Each row is a point. To make a cloud, some directions were put in groups of two or more. Within a group, all points are equally far from the middle, so they leave a hole (a ring in 2 directions, a hollow ball in 3). The other directions are filled evenly. Then the cloud was stretched, turned, moved and blurred a little. How many holes are there, and how many directions does each take, smallest first?

Cloud (15 x 2):
[[-38 -32]
 [ 55  13]
 [-13  45]
 [-42 -24]
 [ 20 -57]
 [ 57   7]
 [ -9  46]
 [  1 -59]
 [ 57   4]
 [-18  44]
 [-42  16]
 [-31 -42]
 [ 31  41]
 [-45   7]
 [-35  29]]
Holes: 1 (2)

Cloud (19 x 3):
[[-16  48 -33]
 [ 34   5   3]
 [ 36  56  32]
 [-41 -21  54]
 [-30 -11 -31]
 [ 20  60  15]
 [-15  -3   0]
 [  2  -9 -10]
 [ 32  60  20]
 [ 13   5  -7]
 [-47  37  12]
 [ -4  -2   4]
 [  8 -27  29]
 [ 45  37 -42]
 [ 11  21  28]
 [ 47 -14 -29]
 [-26  40 -22]
 [ 13 -28   6]
 [-28 -22   7]]
Holes: 0

Cloud (31 x 4):
[[-26 -14 -51 -12]
 [-27  -5  39   8]
 [  5   8 -54 -27]
 [-20 -18 -16 -42]
 [ 49  14   3 -14]
 [-11 -10  26 -38]
 [-24  39  31  -7]
 [ 28 -38 -50   2]
 [ 21   6  35  32]
 [ 37  -6 -27 -42]
 [ 27  18  11 -45]
 [ 52   0 -31 -11]
 [ 49 -27 -35 -12]
 [ 60  -8 -13  -2]
 [ 32  21  26  18]
 [ 12   5 -30 -52]
 [ 51   1  15  18]
 [ 39 -38 -36  18]
 [ 41 -13 -52  16]
 [ 58  -2 -17   1]
 [ -8 -39 -13  24]
 [-28 -27 -32  -3]
 [-33 -14   7  34]
 [-40  22 -13 -37]
 [  9  30 -25  21]
 [ 15  39   2 -19]
 [ 39  -6 -50  19]
 [ 17   7 -25 -52]
 [-41 -18  -4  15]
 [ 11 -46 -20  11]
 [ -6 -12 -42 -42]]
Holes: 1 (4)

Cloud (49 x 6):
[[ 14  24 -35  -2 -30  21]
 [ 36  14  18  -3   7  10]
 [ 13  -1   1   1 -27  41]
 [-17  24  22  22  -9  19]
 [-16  11  -4  28  -4 -21]
 [ -5  -2 -23  -9  -8   8]
 [ 27 -19 -41 -13 -15 -21]
 [-17   0 -60  13  11   9]
 [ 17   6   4  37  -1 -30]
 [ -7  47  26  -5  43  34]
 [  3 -11 -33  -9  -9  -8]
 [ 34  16   8  43 -12  19]
 [ 21 -33  18  38 -16   8]
 [ 31   0 -41  18   6  16]
 [  4  16 -20 -12  43  24]
 [ 24  32  -1  -9   1  20]
 [ 42   4   2   9   9 -18]
 [ 16   1  -8  33  31 -29]
 [ 20 -21  38  -1   7  30]
 [-27   1 -16  -8   4  44]
 [-26  22 -33 -28  15  43]
 [ 60   2 -39  11 -14  -8]
 [ 26  -4  31  -2 -10  29]
 [ 33 -26 -13  37  -3  26]
 [  2  18  16  18 -41 -18]
 [-23  42  11   7  44   6]
 [  8  44  -6  -1 -31 -19]
 [ 28 -25   8 -33 -19  33]
 [ 14  21   7 -26 -26  42]
 [-26   4  54 -18  14  24]
 [ 44  28 -34  -3 -17  24]
 [ -3  46 -10   5   8  11]
 [ -5  48  24 -17 -18   5]
 [-10  19  -1 -35   2  31]
 [  7 -29  14 -21   5  26]
 [ -2  25 -13 -36 -25  -2]
 [ 16 -43   9  17 -18  11]
 [  7  -5  -3  14 -43 -36]
 [-30  14  -3  -6   5  41]
 [-12  16  -6  39 -39  21]
 [  8   9   5 -13  -3 -25]
 [ 12  17 -30  21  -5 -19]
 [ 25  27  -2 -23   0  13]
 [ 24  -3   8  -8 -26   1]
 [ 27  -3 -30  10  -3  13]
 [-19   2 -18   4 -14  -3]
 [ 38 -15 -39  12   8  29]
 [ 56  29  -6 -19  -5  13]
 [-21  -9  42 -26  19  28]]
Holes: 0
